Each point is reached from the start by the listed moves, each made once or not at all, plus a little noise. Say if it took an odd or an even number of moves. Then give how often each move was made.
In the rows, 128 means zero.

Moves:
(1): [167 180 117 116]
(2): [102 113 181  91]
(3): [172  95 121  97]
Start: [130 125  84 117]
Points:
[146  73 129  47] => even (0, 1, 1)
[123 123  83 117] => even (0, 0, 0)
[145 163 123  67] => even (1, 1, 0)
[172  94  75  83] => odd (0, 0, 1)

Moves:
(1): [144 124 117 169 130 123 179 161]
(2): [ 98 150 116 114 132 162 158  80]
(3): [138 131 159 151 164 142 160 104]
(4): [144 115 142 162 111 132 125 109]
(5): [ 99  88 134 114 115 108 155 129]
(6): [ 95 127 146  98 147 159 153 202]
(7): [129 162 150 128 117  91 133 137]
(8): [104 181 124 161 155 122 108 136]
Start: [128 137 124 115 130 132 133 160]
Points:
[102 249 153 197 187 138 231 141] => odd (1, 1, 1, 0, 0, 0, 1, 1)
[ 86 176 151 153 157 162 136 225] => odd (0, 0, 0, 1, 0, 1, 0, 1)
[130 217 186 207 161 104 147 135] => even (0, 0, 1, 1, 0, 0, 1, 1)

Moves:
(1): [133 158 116 115 101 130 143 131 147 141 148 158]
(2): [ 90 136 131 149 163 152 167 134 143 136 137 103]
(3): [163 131 108 142 136 101 163 110 181  86 122 105]
(4): [122 111 106 115 114 102 105 129 155 153 114 136]
(5): [126 128 105 150 124 103 131 128 109 130 114 139]
(6): [121  80  96  73 135 167 138 130 116 118 127 111]
(7): [112 138 130 103 149  95 108 110 134 112 132 137]
(8): [135 125 132 107 149  95 148 149 144 121 150 131]
(9): [133 131 130 144 170 142 116 143 127 142 121 150]
(10): [107 134 152 121 185 132 173 100 123 154 128 151]
(11): [141 133 104 152 161  93  85  84 105 152 152 119]
(12): [116 113 122 176 114 146 143 126 150 104 121 150]
Start: [160 143 134 133 133 145 127 122 120 102 111 127]
Points:
[149 120  65 146 248 129 180  88 114 143 148 213] => even (1, 0, 0, 0, 1, 1, 0, 1, 1, 1, 1, 1)
[176 130  89 216 247  95 143  45 197 126 101 170] => even (0, 0, 1, 1, 0, 0, 0, 0, 1, 1, 1, 1)
[138 162  96 169 193  81 185  91 175  55 106  98] => even (0, 1, 1, 0, 1, 0, 1, 0, 0, 0, 0, 0)
[100 105 135  68 249 179 243 123 133 117 142 109] => even (0, 1, 0, 0, 0, 1, 0, 1, 0, 1, 0, 0)
[114  98  67  67 237  82 109  93 150 128 154  96] => even (0, 1, 0, 1, 0, 1, 1, 1, 0, 0, 1, 0)
[138 142 133 170 184 144 111 121 149  74 101 182] => odd (0, 0, 0, 0, 0, 0, 1, 0, 1, 0, 0, 1)
[ 81 150 142 107 234 118 166  81 162 146 109 143] => even (0, 1, 0, 1, 0, 0, 1, 0, 0, 1, 0, 0)

Moves:
(1): [138 125 123 131 132 125 126 134 137 148 124 132 121 125 133 116 128 133
 132 136]
(2): [131 127 107 111 136 132 105 124 136 130 129 142 121 137 123 127 139 126
 109 126]
(3): [122 129 126 130 130 124 121 130 131 125 123 133 131 121 132 119 122 123
 123 122]
(4): [137 125 125 122 128 139 135 128 123 130 136 138 136 125 142 132 118 133
 125 131]
(5): [130 114 126 113 118 138 123 126 127 118 112 140 115 127 120 131 127 121
 131 134]
(6): [126 123 130 122 126 145 127 130 124 132 153 138 115 141 120 117 119 134
 137 131]
(7): [145 126 120 108 119 128 134 128 142 125 134 118 131 115 133 128 126 125
 109 115]
(8): [134 139 119 121 118 126 126 130 113 129 122 122 128 124 130 121 125 131
 118 133]
(9): [139 140 126 136 125 119 129 131 126 121 139 128 127 125 140 120 133 135
 125 131]
(10): [136 121 110 145 130 139 126 151 128 135 136 137 135 138 125 137 112 124
 130 130]
(11): [130 139 131 111 147 117 129 107 125 124 135 130 114 125 126 137 128 123
 132 122]
(12): [134 141 107 126 135 151 132 120 133 131 126 122 135 124 120 130 133 151
 134 140]
(13): [138 124 128 120 128 127 122 126 127 129 120 130 134 128 128 125 132 124
 129 120]
(14): [120 114 122 115 135 127 139 137 127 130 125 134 124 141 141 130 118 135
 125 119]
(15): [121 144 127 114 130 127 117 126 132 128 124 127 126 151 128 129 130 135
 138 132]
(16): [132 131 136 121 112 132 153 141 127 133 129 134 136 140 129 130 146 129
 137 122]
(17): [114 133 123 119 135 129 127 139 117 112 130 123 133 126 113 125 129 123
 113 140]
(18): [120 124 129 129 129 115 129 121 132 136 115 126 127 121 118 125 122 141
 117 129]
(19): [121 121 126 131 118 136 138 123 129 128 122 131 138 137 125 121 130 132
 131 135]
(20): [123 120 122 125 120 126 123 114 128 122 131 128 134 107 118 130 132 126
 133 127]
Start: [127 131 129 111 121 114 137 120 145 130 132 116 140 112 125 134 120 109
 125 133]
Points:
[143 103  83  71 121 121 114 120 158 129 127 165 125  96 149 117 113 117
 103 135] => even (1, 1, 1, 1, 1, 0, 0, 0, 1, 0, 0, 0, 0, 1, 0, 0, 0, 0, 0, 1)
[170 131 103  41 115 149 150 110 167 142 136 140 122 105 112 115 129 122
 138 124] => odd (1, 0, 1, 0, 1, 1, 1, 0, 0, 0, 1, 1, 1, 0, 0, 1, 0, 0, 0, 0)
[136 139  99  78 139 153 170 101 136 132 170 139 133 133 141 124 103 156
 138 147] => odd (0, 0, 0, 1, 0, 1, 0, 0, 1, 0, 1, 1, 0, 1, 0, 0, 0, 0, 1, 0)
[131 151  88  35 134 141 121  81 154 141 145 157 143 124  99 126 134 147
 131 128] => odd (0, 1, 1, 1, 0, 1, 0, 0, 0, 0, 1, 1, 1, 0, 1, 1, 0, 1, 0, 1)
[132 147  66  19 138 133 121  68 161 116 126 122 162  99  91 135 132 141
  86 143] => odd (0, 1, 0, 1, 0, 0, 1, 0, 0, 0, 1, 1, 1, 0, 1, 0, 1, 1, 1, 1)
[153 129 111  79 113 130 147 134 117 134 158 137 137 129 157 112  97 134
 116 130] => even (0, 0, 0, 1, 0, 1, 0, 1, 1, 0, 0, 0, 1, 1, 0, 0, 0, 0, 0, 0)
[147 135  54   7 100 169 156 140 151 138 109 142 148 147 124 119 135 148
  90 162] => even (1, 1, 0, 1, 1, 0, 1, 1, 0, 0, 0, 1, 0, 1, 1, 1, 1, 0, 1, 0)

Moves:
(1): [130 148 143 123 102 129 106 125 138 110 125 111 112 143 128 107  92 123
 139 154 144 119 146 132 130]
(2): [121 133 123 126 128 125 120 123 113 116 129 126 127 129 124 121 136 133
 135 121 114 131 120 143 109]
(3): [120 151 105 102 115 149 114 129 129 131 169 146 118 127 130 119 140 131
 137 135 118 102 164 123  93]
(4): [138 112 123 130 114 135 131 117 144 125 136 116 120 139 137 132 127 131
 128 136 134 140 124 130 109]
(5): [131 140 102 118 118 131 122 146 132 119 126 138 152 153 127 131 138 122
 130  92 148 106 115 148 153]
(6): [124 130 123 120 145 149 125 139 113 116 148 122 104 135 115 124 147 105
 135 113 125 153 117 139 126]
(7): [126 143 143 130 129 117 137 151 128 126 126 115 127 137 108 119 110 119
 142 141 117 135 133 135 126]
(8): [151 118 132 116 161 137 130 146 140 146 151 132 125 143  91 150 137 156
 125 148 149  92 128 150 112]
(9): [136 152 121 144 117 118 119 137 120 132 136 137 148 121 128 126 130 126
 118 118 130 126 136 147 132]
(10): [152 146 130 114 131 103 132 108 140 138 111 155 112 140 131 125 142 122
 140 119 115 133 121 128 127]
(11): [102 112 119 133 127 133 123 120 150 128 113 146 112 150 124 140 135 117
 153 130 117 128 140 115 155]
(12): [133 158 118 139 122 131 127 116 126 125 131 142 132 109 137 119 138 117
 136 131 121 126 127 111 124]
(13): [142 129 135 109 118 130  73 138 147 109 131 138 116 143 138 158 125 112
 124 130 124 123 130 135 132]
(14): [141 154 117  94 128 147 128 102 132 144 136  93 117 147 128 133 114 100
 104 130 159 121 123 109 122]
(15): [148 147 131 130 132 123 117 129 119 130 124 117 117 112 143 144 151 103
 146 143 130 151 134 125 119]
(16): [152 129 118 139 109 127 143 115 124 137 134 141 141 153 136 124 127 138
 152 118 121 124 121 127 117]
(17): [120 111 136 132 122 126 122 141 132 121 124 134 129 130 126 145 144 160
 140 114 117 145 128 132 126]
(18): [134 124 128 125 126 130 149 111 139 132 121 119 119 121 134 142 116 129
 122 126 140 129 132 121 128]
(19): [143 114 132 133 126 143 121 133 117 123 122 118 115 103 124 120 133 140
 112 129 123 128 142 124 102]
(20): [125 123 117 124 152 139 124 130 127 144 122 135 113 124 140 129 142 121
 138 120 112 149 104 139 120]
(21): [116 126 107 139  98 132 128 157 130 142 139 104 121 103 131 165 141 111
 144 127 134 132 129 126 166]
(22): [ 99 135 148 130 139 134 130 139 134 132 133 126 124 144 130 112 123 116
 114 115 126  95 114 137 143]
(23): [128 123 123 122 142 134 125 119 130 106 136 115 117 156 135  99 118 140
 124 116 113 129 116 135 118]
(24): [119 124 156 124 111 131 104 123 136 110  95 134 127 127 138 119 122 127
 113 140  97 131 144 146 151]
Start: [149 134 141 129 135 140 108 134 127 119 155 124 120 110 135 114 137 114
 129 158 121 124 117 140 127]
Points:
[220 126 133  55 121 174  23 116 199  92 126 162  76 246 126 149 164 143
 137 117  98  77 117 181 133] => odd (0, 0, 0, 0, 1, 0, 0, 1, 0, 1, 1, 0, 1, 1, 0, 1, 1, 0, 1, 0, 0, 0, 1, 1)
[181 170 136  68 165 172  46 129 194 137 198 137  48 218 105 162 167  48
 117 146 149  82  95 180 133] => odd (0, 0, 0, 1, 0, 1, 0, 1, 1, 1, 1, 0, 1, 1, 0, 0, 0, 0, 0, 0, 0, 1, 0, 0)
[207 178 153 133  94 150  75  65 163 116  73 162  40 112 190 104 156  72
 199 188  61 163 149 127 119] => even (1, 0, 0, 0, 0, 0, 0, 0, 0, 1, 1, 1, 0, 0, 1, 1, 0, 1, 1, 1, 0, 0, 0, 1)
[144 211  63  31 126 187  28 120 184 126 181 118  21 194 188 168 194   7
 177  99 107  91  95 160 147] => odd (0, 1, 1, 0, 1, 0, 0, 0, 0, 1, 1, 0, 1, 1, 1, 0, 0, 1, 0, 1, 1, 1, 1, 0)
[207 224 114  46 143 180  72 116 183 166 179 137  77 173 156 139 183  62
 107 144 145  65 118 208  98] => even (0, 0, 1, 1, 1, 0, 0, 1, 1, 1, 0, 0, 0, 1, 1, 0, 0, 1, 0, 1, 0, 1, 0, 1)
[157 198 139  87 159 207  13 180 171  88 229 154  14 224 125 111 175  80
 241 173  63 103 126 182  77] => even (1, 0, 1, 0, 0, 1, 1, 1, 0, 0, 1, 1, 1, 0, 1, 1, 1, 0, 0, 1, 0, 1, 1, 0)
[165 186  92 106  75 173 105  95 176 109 144 105  84 209 149 118 121  88
 212 134 128 142  93 144 109] => even (1, 1, 0, 1, 1, 0, 1, 0, 0, 0, 1, 1, 0, 1, 0, 1, 1, 1, 0, 1, 0, 0, 0, 0)
[152 227 157  88 108 157  44 114 177 133 133 103  37 149 132 140 161  30
 170 209 121  75 134 155 177] => odd (1, 1, 0, 0, 0, 0, 0, 1, 0, 1, 1, 1, 0, 1, 1, 0, 0, 0, 0, 0, 1, 1, 0, 1)

Moves:
(1): [135 140 122 132 123 109 133 123 133 135 114 141 128 130 133 130 123 129
 109 121 119 142 133 109 124 130]
(2): [119 118 140 120 122 149 133 114 119 155 115 127 107 123 119 120 126 133
 144 125 115 142 131 144 121 122]
(3): [154 115 135 127 145 131 112 128 114 135 130 133 110 113 138 134 130 124
 122 117 123 128 141 146 122 139]
(4): [137 112 144 137 126 120 121 124 130 135 124 124 134 115 120 128 130 117
 132 145 155 133 130 122 136 131]
(5): [113 128 143 127 119 152 119 131 130 141 105 138 112 138 137 116 126 135
 140 126 111 106 127 114 142 115]
(6): [110 125 130 129 130 131 123 121 140 143 131 137 143 118 138 117 135 117
 138 130 116 115 134 144 116 137]
(7): [ 99  93 102 124 118 138 136 105 140 155 115 131 133 128 138 141 128 136
 153 133 124 102 141 135 139 104]
(8): [142 118 125 119 139 138 112 132 136 123 129 115 116 112 132 126 133 119
 129 143 111 126 113 140 138 138]
(9): [125 127 123 150 122 126 117 126 135 109 113 128 140 132 103 135 136 122
 130 114 118 120 117 117 127 116]
(10): [150 143 134 128 132 152 110 126 137 128 137 121 113 104 129 116 115 157
 122 119 111 118 146 135 136 153]
(11): [146 140 140 125 123 139 121 129 147 120 143 103 128 115 129 126 130 149
 133 129 123 122 125 135 107 132]
(12): [122 116 133 129 143 131 125 141 131 129 145 125 119 119 113 123 128 137
 127 131 122 124 131 128 120 132]
(13): [102 105 143 124 121 125 134 124 126 107 124 107 133 130 131 129 145 122
 121 132 105  94 128 123 127 132]
(14): [132 116 150 108 146 130 148 123 154 135 124 154 130 136 110 139 125 135
 155 134 117 120 122 113 156 116]
(15): [126 142 129 125 116 110 119 131 122 113 137 134 119 124 126 118 133 131
 133 129 134 133 137 131  99 131]
(16): [123 124 115  98 136 118 134 139 135 120  99 119 129 123 128 120 140 115
 120 116 148 122 124 130 110 125]
(17): [128 113 120 138 137 145 135 137 127 132 114 132 130 132 127 121 141 127
 142 131 123 126 132 131 137 119]
(18): [139 127 121 119 144 122 131 127 124 145 138 121 134 141 137 114 110 102
 137 129 132 139 142 123 113 140]
(19): [135 145 131 126 144 114 120 107 127 124 122 139 135 133 122 150 103 117
 110 136 136 147 128 117 112 110]
(20): [121 104 123 121 125 140 138 127 126 110 128 123 142 129 135 134 128 141
 118 125 140 136 113 102 136 120]
(21): [127 135 129 131 140 124 109 129 128 116 133 124 129 132 130 148 134 126
 126 119 133 141 132 129 135 133]
(22): [133 136 113 122 126 132 136 142 123 129 124 131 129 127 124 142 136 121
 125 133 135 113 135 124 130 124]
(23): [130 135 105 127 148 114 117 120 104 131 117 133 124 140 142 150 145 134
 121 131 134 117 112 118 129 143]
(24): [137 130 126 119 133 119 115 138 126 143 128 124 153 138 116 127 126 130
 118 133 129 144 133 131 140 123]
Start: [103  96 146 100 113 113 112 139 125 143 143 123 114 160 147 121 150 136
 144 106 123 161 149 107 120 143]
Points:
[167 113 136  50 193 104  67 117 144 138  69 136  82 138 124 204 175 126
 131  88 100 166 130  93  99 139] => even (1, 1, 1, 0, 0, 0, 0, 1, 1, 0, 1, 0, 0, 1, 0, 1, 0, 0, 1, 0, 1, 1, 1, 0)
[151  45 150  72 143 116  93 150 104 174 145 120  72 115 146 107 145 109
 140 124 127 197 176  97  81 171] => even (1, 1, 1, 1, 0, 0, 0, 1, 0, 0, 0, 1, 0, 0, 1, 0, 0, 1, 0, 1, 0, 1, 0, 0)
[ 68   7 162  81 116 181  73 131 174 158  58  71 125 125 115 117 185 192
 154  83  80 110 173  73 140 112] => odd (1, 1, 0, 1, 1, 0, 1, 0, 1, 1, 1, 1, 1, 0, 0, 1, 1, 0, 0, 1, 1, 0, 0, 1)
